Every row gives one point. To make a cloud, some directions were put in groups of two or more. Within a group, all points are equally far from the middle, so they leave a hole (a ring in 2 directions, a hollow ball in 3). The other directions are filled evenly. Then the cloud was stretched, turned, moved and blurred a little. How many holes are there, and how many directions does each take, smallest first?

Cloud, 20 rows:
[[-12 -37 -13]
 [  8  65 -80]
 [ -8 -47 -31]
 [-32 -47  36]
 [  3  35 -32]
 [ 34  41 -45]
 [ 28 -32 -64]
 [ -2 -71   3]
 [-23  24 -66]
 [ 41   0 -86]
 [ 67  12 -28]
 [ 10  24   7]
 [-29  11 -24]
 [ 37  26 -86]
 [ 16  60 -52]
 [-34 -72  62]
 [-34   1 -26]
 [ 21 -44 -40]
 [ 52  35 -65]
 [ 29  -9 -81]]
Holes: 0

Cloud, 28 rows:
[[-86 -13 -56  70]
 [  8 -15  36  42]
 [-68 -48 -30 -12]
 [-59  25  34  23]
 [-12   5  26 -28]
 [-86 -28  54  16]
 [  0 -44  11  10]
 [-92 -65  51  42]
 [-28 -37  67 -28]
 [  7 -72 -11  31]
 [ 14 -23  46  23]
 [-18 -18  23  95]
 [ -3  21  52 -25]
 [ 55 -10  16 -28]
 [-62  51  -5  20]
 [-28 -72  10   3]
 [ 11  -1  47 -14]
 [-32 -43 -33  64]
 [-55 -63 -38  56]
 [-92 -69 -21  12]
 [-38 -82 -29  65]
 [ 33  21   8   1]
 [  1  -1   9 -42]
 [-33  32 -29  22]
 [-68  21  17  70]
 [-47   5 -23  75]
 [-36  43  31  43]
 [ -9  42  31  50]]
Holes: 0

Cloud, 46 rows:
[[ 61  -1   9  -3  16  21]
 [-22  33 -29  29 -65  10]
 [-39  30 -32  12 -73 -21]
 [ 18 -17  18  34  26  18]
 [ 11  46   2  -9 -52 -48]
 [ 10  21  13  31 -53  13]
 [  9   4 -12  33 -30 -50]
 [-24 -37  -2 -11 -45 -38]
 [ 17  -8  15 -40 -25  22]
 [ 17  31  24 -24  47   0]
 [ 15  31 -17 -21 -22  43]
 [-16  20  26 -29  32 -24]
 [ 17  41  -2  23 -32 -52]
 [-16  30   1 -24 -44  38]
 [ 15  53  -7   7 -61  33]
 [-12  21  25 -49  55   7]
 [-39  73   2 -59 -43   0]
 [-38 -13  16  41  -2 -27]
 [  7 -13 -37 -69 -18 -40]
 [ 18 -49   1  19  10  -8]
 [ 29  -8  -4 -78 -11 -37]
 [ -3 -48   0 -25  -1 -55]
 [-65  28  40  31   5  42]
 [-36   6 -38   6 -10  -7]
 [ -7  38  10  -3 -55 -53]
 [-73  24   8  20  -1 -23]
 [-59  11   5  16  14 -25]
 [ 25  -5 -43 -28 -31 -48]
 [-38  -2  -6  40  27  15]
 [-19  56   8 -53  18  23]
 [ -4  -7  42  -7  47  34]
 [ 10  47  15   9 -13 -39]
 [-20  -2  38   2  47  41]
 [ 21  40  33  31 -20  22]
 [ 13   8  11  50 -32   5]
 [-19   3 -13 -17 -28  34]
 [ 14  51 -12 -63 -44 -13]
 [-16 -48  19  25  31  -4]
 [  4  44   8   7  41  51]
 [ 14 -20 -59 -13 -17 -24]
 [  5   9 -13   1 -47  21]
 [ -9  63   0  20  16 -23]
 [-19  95  -1 -29 -21  22]
 [-31   3 -16  22  33 -23]
 [ 31  26 -30 -22 -43 -48]
 [-12 -45 -16 -48 -29 -50]]
Holes: 2 (2, 2)

Cloud:
[[ 38 -33  52  58  10 -23 -19  34]
 [-44 -36 -27  25  16 -39   1  12]
 [  4 -27  54  45 -26 -25   7  52]
 [ -1 -49  -3 -66 -17 -45  15  25]
 [  3  17 -57 -27 -56 -78  58  -1]
 [ 66  -3  -1 -16  17 -19  35 -14]
 [-62  21  36  64 -60 -33  33   1]
 [ 17 -24  47  -6  -7   5  10  46]
 [ 63 -11 -27  28 -33 -15 -20  -7]
 [ -3 -58  64  30  52  46 -53  -7]
 [-43  51  88  22  -5  12 -76 -22]
 [  2   5  54  18  31  64 -11 -23]
 [-20  16  -6   6 -45 -35 -53  61]
 [-46 -36 -16 -11   0 -55 -14  73]
 [  8   0  -4  37  31  -2 -27   2]
 [ 32 -29  75  43  33  48 -29   4]
 [  8 -26 -18   3  14  19 -34  54]
 [ -4 -49 -42  18 -32 -14   6 -45]
 [-14 -16  55  27  38   1 -53  39]
 [ 42 -37  29  15  37  -8  69   1]
 [  6  38 -24  14 -36   4  34  22]
 [-51 -48  72   0  43  35 -44   8]
 [-15  -8   2   2  56 -36 -40  54]
 [ 25 -72  23  37  12   8 -46  34]
 [  4 -24  51   5 -36  15 -86 -13]
 [ 29  41  -2  -7  20  15  -1  16]
 [ 34 -75 -11  31  35   2  48  18]
 [-47 -17  25  48  54 -16  50  -4]
 [ 25 -51  35  25 -16  -2 -49  11]
 [  2 -33  92  36 -18 -28 -20  64]
 [ 50 -14 -12  12  21  64  -9  35]
 [ 12  -9 -42   1  58 -27  45  49]
 [-32   0  30 -36  32 -42  11  16]
 [ 20  37  42  70  15 -41 -38  38]
 [ -6 -41  71  45 -11   9  37 -48]
 [-29 -35  -2  36  45 -53 -32  84]
 [  9 -70  27   5 -69 -72  16  32]
 [ 27  20  72   9 -42 -21 -29 -22]
 [-22 -41  48 -40  30  -8 -30  39]
 [ 60  -6  21  17  13   5   4  26]
 [-15 -17   2 -30 -22  25   7  -3]
 [ 11  12  -2  17  16 -13 -57 -30]
 [-16  12  95  44 -22  14 -47 -24]
 [-51  14  57 -32  14 -36 -17  33]
 [-14 -26  23  -1  46 -13 -28  12]
 [  7  10  37   2  38   4  13  84]
 [ 28   3 -16  27  30  -2 -36 -38]
 [ 12   6  14 -33 -38  72 -21   6]
 [ 17 -73   9  14 -18  47 -12  29]
 [-27  37  40  24  30 -50 -15 -18]
 [-25 -20  -8 -16 -46 -48  62  51]
 [ -3 -49 -38 -47  22 -53  23  58]
 [ 35 -59  31   9  28  -4  26  12]
 [ 19  12  10   9  58   5   6 -49]
 [-49 -34 -12   1 -24 -65  -9  38]
 [ 33  -7 -10  17  -9 -27 -35  52]
 [ 24 -57 -45 -24 -53  13  35 -12]
 [ 28 -42 -41 -23   7 -37  -7 -12]
 [ 16  -4 -20   2  19 -53  14  14]
 [-19 -47 -32 -10  24  26  33   8]
 [-35  50   1 -30 -24  31  28 -25]
 [ 36 -34 -29  -6  55  33 -44  86]
 [ 12 -36  47   1 -22 -41  80 -33]
 [  5 -31  53  29  19  23 -31  48]
 [ 22 -49   5 -27 -38 -33  23 -17]
 [  6 -42  -3 -12  41  18  57  -7]
 [ -9 -18  24  23  15  61 -36 -10]
 [-28  14 -19  28  24  31 -36 -12]
 [  1   5 -49  23   7 -59 -14  -1]
 [ 53 -20  10 -36 -49 -35  29  19]
 [-24 -11  39 -34   0 -68  21   1]
 [ 51 -29  48   5   0 -18  37  28]
 [ 25 -12  -8 -28  80  37 -15 -17]
 [ 34 -40   5 -53 -15  -8  -3 -16]
 [-30   0 -14  18 -29 -58   3 -18]
 [ 50 -44  27  -3  56  57  -3  -5]
 [-55   3  58 -29  60  57 -17   8]
 [ 22   7  76  33 -52  43  -2 -50]]
Holes: 0

Cloud (87 x 8):
[[-25  -3 -33  14  45 -17  -1 -30]
 [ -6  33  -6  40 -14   7  -4 -24]
 [ 16  34  28  22  12   8 -13   2]
 [ -2   0 -15  10 -31 -37  -8   7]
 [ -4  48   7  21 -18 -14 -37  -1]
 [ -2 -11  36  45  19   6  12  25]
 [  0  48 -18  14 -30  15 -15 -10]
 [ 39  13  26  20  -7 -19  40 -26]
 [-20  32  -4  33 -27 -16   9   9]
 [-22 -26   8 -31 -12 -13 -13  46]
 [-23  25 -19  33   9  14 -23  -5]
 [  6  12 -20  18  23  -2 -22 -23]
 [ 43 -12 -13  41  20  49 -20  22]
 [-14  -9 -62 -10   3  11 -33  -4]
 [ 39   5 -40  -6  33  -9   2  11]
 [ 35   1 -11  57  11   4  -2  -6]
 [ -9   8 -16  17  24   9 -49  50]
 [-15  -4  10  39 -14 -28   1 -14]
 [-12  51  39  16   2 -19 -25  46]
 [ 43  17   0  27   4  55  -8 -32]
 [ 22  12  -5 -25   1  14  -6  46]
 [-37  17  12   4   1 -32 -22  -6]
 [  7   3 -25  -9  28   0 -10   0]
 [ 28 -18  -9 -14  15  -8  14   7]
 [ 33  30  38 -30 -21  -4 -20  21]
 [ -7  33 -11  33 -12 -27  24 -22]
 [-16  14 -14 -42   5   4   3  36]
 [ 19  20 -37   6  31 -20  -1  29]
 [-13   5  -4  61  11   6  37 -25]
 [-32  -1   7   3  -7 -56 -36  37]
 [ 23 -13  15 -11 -18 -28 -15 -22]
 [-12  16 -17  26  22   6  -9 -26]
 [ 16   0   3  23  40   2  32 -31]
 [ 44  17 -37 -10  25  14 -20 -25]
 [ 11  27 -12   4  15  19 -25  -3]
 [ 15  36  -4  24  -8 -17 -17  22]
 [-22  29 -32  11 -37   2 -10  42]
 [ -9  20  -7 -15  -4  13 -22 -12]
 [  8 -31 -32  79   7   9  -6 -14]
 [  3 -18   6  32  -4 -17   9  29]
 [-11  20  46  18  -8 -42 -44  27]
 [ -6   2  28 -14  26 -37  18  -2]
 [-14  -7  22 -17  -9 -19  23  30]
 [ 15  -9 -95  18  20  14 -12  11]
 [-14  21  15  -3  -8   1 -63  47]
 [  4 -26   9  20   6 -17  18 -28]
 [-29  14 -13  19   1  15  -7  11]
 [ 23   5 -16  33  15  34  -2  33]
 [ 40  -6  16  18  31  -3  -5   7]
 [-17 -12  -6 -36 -23  -3  -1  -4]
 [-12  17  37 -14  -1  14  -3  -6]
 [ -8   2  30  20 -27   9  18 -14]
 [-32  -8 -34  15  -5   1 -25  22]
 [  1 -42 -41   7   9  -8 -12  26]
 [-23  -4  10  16 -16  -6   8 -29]
 [ 15 -11 -22  32  20  21 -42  -8]
 [  6  27 -27  35  16  46   7 -18]
 [-22  25  23  21   6 -21  -6  32]
 [ 16  29 -28  17  -9  -3  13 -25]
 [ -4 -19  12  25 -20 -11 -39  40]
 [ 18  -8 -63  11  35  -9  16  16]
 [ 24   8 -57  -7   5  18 -22  -3]
 [-11   1 -55   4  15 -12  -4  24]
 [ 11 -36 -49  -1  18   7  30 -41]
 [ 40  10  -6  23  -1  38 -14  23]
 [-11 -23 -13  22   9   0 -32   6]
 [ 10   0 -58  10  22  45   6 -49]
 [  9  -5  -5  37  34   1 -55  38]
 [-23   2  23   0  -7 -15 -47  15]
 [-26  27  -6 -11 -20   7  -7  49]
 [-21  34  16  14  -3  -6  15 -21]
 [  3 -18 -18  -6 -15 -29 -36  39]
 [ 10  30  -4  38  12   5  20 -16]
 [ 11   0 -38  17  38  24  45   2]
 [-12 -26 -37  28  26  37 -10   4]
 [ 10  17  56 -18 -13 -25  14  19]
 [  0   1   6 -18 -31   4  -2   6]
 [ 14  26  -7  20  15  43   9 -24]
 [-17   1 -51  16  14  -1  13 -43]
 [  8  13 -11   7   8 -11  41   7]
 [ 37 -22 -34  17   7 -27  17  -8]
 [  2  39  36 -23 -21  -9  -4  32]
 [ -2 -41 -17 -13  18 -17 -20  41]
 [  6  15  -7   6   0 -29   4   4]
 [-16  21  -9 -29  11  10 -16  52]
 [-14  21  15  14  -5  20 -31  47]
 [ -6 -11  14  10 -21 -22 -20  31]]
Holes: 0
